Every row gives one point. The points of each table are mixes of a few directions, plus a little noise. How many directions does each table use, and how many do they share? Where both have some left over, give the other angles between the two spaces (their principal angles), to ten degrees, smallest first.

First (5 x 2):
-0.76	-0.04
+0.61	+0.02
-0.07	+0.03
-0.42	-0.02
+0.66	+0.02
Second (7 x 2):
-0.44	-0.02
+0.04	+0.00
+0.77	+0.03
-0.87	-0.04
+0.39	+0.02
+0.53	+0.02
-0.43	-0.02
Directions: first 1, second 1, shared 1

First (4 x 3):
-0.27	+0.23	+0.06
-0.08	-0.01	-0.42
+0.52	-0.51	-0.47
-0.14	+0.31	+0.84
Second (5 x 3):
+0.53	-0.27	+0.71
+0.24	-0.26	-0.35
-0.84	+0.61	-0.29
+0.15	-0.10	+0.02
-0.08	+0.02	-0.09
Directions: first 2, second 2, shared 2

First (6 x 4):
-0.15	-0.16	-0.31	+0.05
-0.50	+0.01	+0.30	-0.21
+0.29	-0.23	-0.71	+0.28
+0.89	+0.36	+0.35	+0.12
+0.43	+0.08	-0.02	+0.11
-0.96	-0.07	+0.38	-0.36
Second (7 x 4):
-0.77	+0.09	+0.64	-0.38
+0.98	-0.11	-0.81	+0.48
+0.60	-0.07	-0.50	+0.30
+0.12	-0.02	-0.11	+0.06
-0.36	+0.04	+0.30	-0.18
-0.40	+0.04	+0.33	-0.20
-0.18	+0.02	+0.15	-0.08
Directions: first 2, second 1, shared 1

First (9 x 6):
-0.09	-0.76	-0.44	+0.21	+0.89	+0.20
+0.40	+0.38	-0.05	-0.29	-0.42	+0.16
+0.58	+0.33	-0.50	+0.09	-0.63	+0.09
+0.13	+0.13	+0.03	-0.09	-0.06	+0.02
+0.01	-0.76	-0.58	+0.21	+0.80	+0.27
-0.21	+0.18	+0.10	-0.28	-0.60	+0.21
-0.36	+0.50	+1.09	-0.15	+0.04	-0.55
-0.18	-0.24	+0.10	+0.08	+0.44	-0.07
-0.25	+0.24	+0.24	+0.22	-0.46	-0.32
Second (6 x 6):
-0.10	+0.42	-0.33	+0.00	+0.18	+0.19
-0.27	+0.76	-0.78	-0.11	+0.38	+0.29
+0.02	-0.59	+0.31	-0.13	-0.20	-0.30
+0.12	+0.76	-0.21	+0.28	+0.21	+0.46
+0.17	-0.98	+0.73	-0.05	-0.40	-0.46
+0.07	-0.35	+0.30	-0.01	-0.15	-0.18
Directions: first 4, second 2, shared 0; angles 60, 70

First (9 x 8):
+0.11	+0.10	+0.09	-0.12	-0.01	+0.03	+0.03	+0.09
+0.07	-0.40	+0.59	-0.25	+0.36	+0.09	-0.27	-0.31
+0.15	-0.14	+0.14	+0.13	+0.35	+0.38	-0.45	-0.20
-0.21	-0.13	+0.29	-0.62	+0.64	+0.04	-0.09	-0.43
+0.44	+0.71	-0.26	+0.02	-0.16	+0.25	+0.06	+0.59
+0.33	-0.09	+0.37	-0.01	+0.31	+0.38	-0.41	-0.05
+0.08	+0.60	-0.66	+0.17	+0.19	+0.34	-0.09	+0.20
-0.84	-0.55	-0.30	+0.18	-1.11	-1.21	+0.94	-0.09
-0.13	-0.09	-0.27	+0.46	-0.61	-0.29	+0.26	+0.16
Second (8 x 8):
-0.02	-0.45	+0.55	-0.36	+0.29	-0.04	-0.18	-0.16
+0.03	+0.42	-0.15	+0.15	-0.34	+0.10	-0.23	+0.84
+0.54	-0.30	+0.41	+0.08	-0.45	-0.17	+0.33	+0.21
-0.36	+0.72	-0.94	+0.17	+0.12	+0.13	+0.04	+0.08
-0.03	-0.45	+0.23	+0.46	-0.02	-0.05	+0.13	-1.18
+0.52	-0.29	-0.29	+0.23	-0.17	+0.05	+0.16	+0.54
+0.09	-0.31	+0.29	-0.13	+0.10	+0.11	-0.38	+0.48
-0.75	+0.64	-0.08	-0.59	+0.47	-0.13	+0.15	-0.81
Directions: first 4, second 5, shared 3; angles 60
